Rows are points. Before rounding, the points of a table are all equally far from one centre. They may lie mostly on one side of it. Where is the centre, to within rounding?
In the rows, zero is written as 128.

Points, 7 rows:
[[141 205 128]
 [180 137 148]
 [207 144 106]
 [191 141 139]
 [189 155 141]
 [114 174 149]
 [176 157 152]]
Centre: [142 147  96]

Points:
[[153 119 170 104 109 115 164 169]
 [105  58 153 102  87 139 146 183]
 [106  96 187 136  93 132 181 187]
 [ 99  93 170  87  77 109 184 177]
 [127 146 125 101  82 121 175 168]
 [128 116 172 147  55 120 122 175]
 [ 85 141 148 157  58 160 156 157]
 [ 84  87 171 115  34  98 181 142]
 [131 108 180 161 105 135 164 178]
 [114  63 178 125  74 140 144 183]
 [129  91 163 183  50 111 142 122]
 [110  88 197  97  61  99 176 152]
 [ 91 139 119  87  83 113 191 135]
 [151 113 144  94  39 115 164 123]]
Centre: [106 102 150 126  87 126 154 129]

Points (19 x 12):
[[143 111 164 107 148 186  88 147 122 122  64 115]
 [202  80 167  95 174 139  67 139 140 114 115 150]
 [150 111 164  70 157 133 116 128 130  80  44  82]
 [174  99 142 148 154 141  81  94  91  93  80 177]
 [140  44 163  94 157 106  89 140 143  70  80 107]
 [156  89 111 119 112 154 173 177 162  75 115 130]
 [190  84 206 117 162 138 108 130 119  80  50  81]
 [181 121 121  96 172 105 135 132  96 135  70  59]
 [195  81 169  82 148 111 160 164 165  77 103 131]
 [181  83 174  74 109 154 133 153 120  95 139  63]
 [197  92 154  56 141 107 114 148 132  53 127 120]
 [189  87 135  97 136  97  94 152 109 106  41  73]
 [162  69 182 140 118 108 142 154 171 117 119 105]
 [192 106 195  84 128 175  77 112 133  92 103 103]
 [156  68 146  74 166 144  89 141 149  81  47  87]
 [177  75 150 119 152  90  92 187 145 103  95 126]
 [168 133 117  90 169 159  68 112 112 134 118  91]
 [185  72 148  75 135 179  95 162 160 103  93 146]
 [158  50 182  75 123 130 120 133 124  56  78 129]]
Centre: [182  86 129 124 145 143 127 118 124  92 102 106]

Points, 26 rows:
[[107 107 112 127  70 144 103 191  83 152 112  99  35  94 165 132 141 107
  157 135]
 [102  79 126 152  66 135  92 102  62 106 133  83  96 136 171  90 171 105
  117 168]
 [ 95  84 158  98  62 103  34 113 121 143 100  96  67 150 178 127 148 173
  169 151]
 [121  96 147 136  74 120 111 112 138 101 103 100  36 187 202 128 128 112
  171 131]
 [ 92  64  89  74  79 133  96  98 115 132 116 106  36 129 170 159 149 112
  194 139]
 [ 58  80 114  99  94 148 106  91 117 149 101 115 101 178 204 159 174 121
  166 143]
 [ 48 127 147  95 104 151 133 144 136  86  98  93 106  96 178 154 170 154
  183 155]
 [ 49  83 140 106  77 119 134 151  65 132 118  99  48 145 175 133 169 106
  172 132]
 [ 87  98 148 138  56 108 101 137 111 135 138 121  90 145 187 119 135  61
  111 193]
 [ 68 111  98 128  61 132 106  93 103 102  95 137  25 135 183  99 149  89
  124 131]
 [ 88  92 163 141  47 141  78 113 139 138  78 142  61 113 141 159 211 104
  147 152]
 [ 95  68  91  99  82 101 123  93  92 134 100  98 110 117 175 142 149  97
  219 124]
 [ 83  93 126 200  56 116  73 163  88 145  91 141  41 125 158 154 161 128
  166 178]
 [ 84  70  97  80  92  98  67 145 143 162 113 122  26 154 176 106 134 148
  159 144]
 [ 95  68 120  92  67 107 107  91 129 128 100 116 113 143 226 117 203 133
  137 136]
 [ 97 121 143 151  84 120  97 112  66 157  93  98  77 184 166 104 167 117
  172 109]
 [123  67 126 129  40 135  67 128 105 159  70 134  74 140 169 140 176 111
  167 129]
 [ 67  65 156 132  79  89 111 148 134 115 113  46  97 157 183 128 197 125
  140 148]
 [ 98  73  98  79  83 110  68 114 119 134  64  99  84 113 153  99 175  84
  116 127]
 [101 118 147 211  74 104 106 139 128 140 121 106  66 118 206 162 157  66
  128 150]
 [ 86  91 131 110  70 131 103 114  89 170 124 100  42 116 158 110 149  70
  124 134]
 [111  64 169 162  53  96 130  91 159  86 127 117  79 173 164 148 157 142
  129 131]
 [ 81  53 134 119  82  74 104 175 111 101 163  95  28 134 128 139 167 122
  173 170]
 [ 75 123 122 111  83  66  68 138  77  78 115  77  73 185 165 139 119 136
  131 142]
 [106  84 118 139  91 103  56 134 106 168 114  65 108 169 175 152 214 139
  123 132]
 [107  59 130  95  84 120  82 111 128 162 115 133  34 154 164  91 186  97
  149 139]]
Centre: [ 97 107 117 140 113  96  95 126 125 116 123 128  87 118 156 140 158 132
 147 140]

Points, 28 rows:
[[183 116 134 193 100  74 164 197 139 112  85  92 106  99 133 132 115 126
  127 143 166 129  95  91]
 [193 157  97 220 153 115 207 218 143 110  62 114 158 105 165 152  88 142
  162 113 178 121 117 134]
 [179 157 166 173 131  88 212 165 116 109  71 165 124  88 147 121 158 149
  174 112 146 135 106 113]
 [202 175 156 168 135  91 184 226 128  83  95 113 112 123 123 133 173 108
  140 127 128  80 100 175]
 [174 131 154 171 115  96 121 234 183 128  62 157 118 114 138 161 147 117
  151 110 170 145 129 144]
 [198 137 166 175 166 120 164 215 113  99  98 100 157 146 188 133 126 150
  147 140 189 182 106 127]
 [169 141 169 178 137 124 165 243  89 127  43 129 109  94 138 186 118 126
  172 134 121 125  95 144]
 [186  91 153 167 184  77 184 213  92 141  94 114 141 138 128 136 107 146
  124 164 147 137  84 153]
 [193 108 111 138 153  92 201 186 114  76  85 107 173  89  63 127  90 145
  173 113 125  93 137 140]
 [184  78 155 175 133  99 172 208 103  73  61 166 143 124 145 152 122 129
  212 152  87 137 132 174]
 [166 132 160 160 121  85 172 236 118 139  67 132 146 118 153 150 113 142
  125 154 185 136  87 184]
 [205 185 198 162 118 133 167 167 108  93  71 143 141 102 174 116 106 117
  139 137 185 140 116 146]
 [210 121 129 168 103 116 204 227 120 119 106 127 178 131 174 135 121 120
  136 175 152 113 116 160]
 [192 127  97 133 163  78 185 227 136  96  41 138 110  97 167 116 148 136
  144  81 119 151 126 174]
 [221 104  96 196 145  99 156 195 131 111 106  85 164 133 127 102 144 124
  168 138 182 148  89 110]
 [188 113 203 150 158  85 169 208 176 106  67 143 166  94 162 111 124 117
  148 149 144 144  86 123]
 [163 128 154 170 130 134 168 227 153 147 111 150 184  83 179 144 135 188
  190 137 163 132  76 113]
 [187 145 171 144  90 105 126 210 129  67  55  96 124  95 166 143 104 125
  191 172 149 113  98  81]
 [194 152 171 176 142 133 161 225 171 111  64 101 116 132 142 105  97 131
  163 123 173 143  71 149]
 [212 141 190 127 153 113 134 190 112 146  85 111 126 162 168 113 136 197
  135 143 120 124 103 154]
 [181 125 180 181 156  67 173 171 108 116  41 127 148 131 194 104 153 142
  147 112 150  89 124 167]
 [196 120 144 182 143  88 169 219  93 127  42 139 137 134 144 116 132 162
  114 144 167 127 113 157]
 [176 108 133 133 112 104 200 244 137 113  79  94 111  79 140 143  83 133
  169 121 156  89  96 140]
 [134  93 145 144 115  93 163 184 139 148  70 113  74 100 168 193  75 112
  177 148 107 114 122 127]
 [217 159 136 162 138 124 195 181 148 101  39 154 123 108 146 154 119 165
  133  95 142 121  64 154]
 [192 133 151 138 150  65 175 210 144  79  79 123 149 138 146 148 112 101
  144 106 186 155 137 190]
 [176  94 157 151 123  96 187 232 113 121  74 126 123  94 153 130 114 150
  108 165 137 155  94 161]
 [165 109 148 152 173 101 201 237 106 147  62 124 124 145 139 148 134 143
  162 114 142 118 116 128]]
Centre: [154 142 108 148 168 122 120 165 133  95 102 125 141  97 158 136 117 136
 166 147 130 109 115 156]
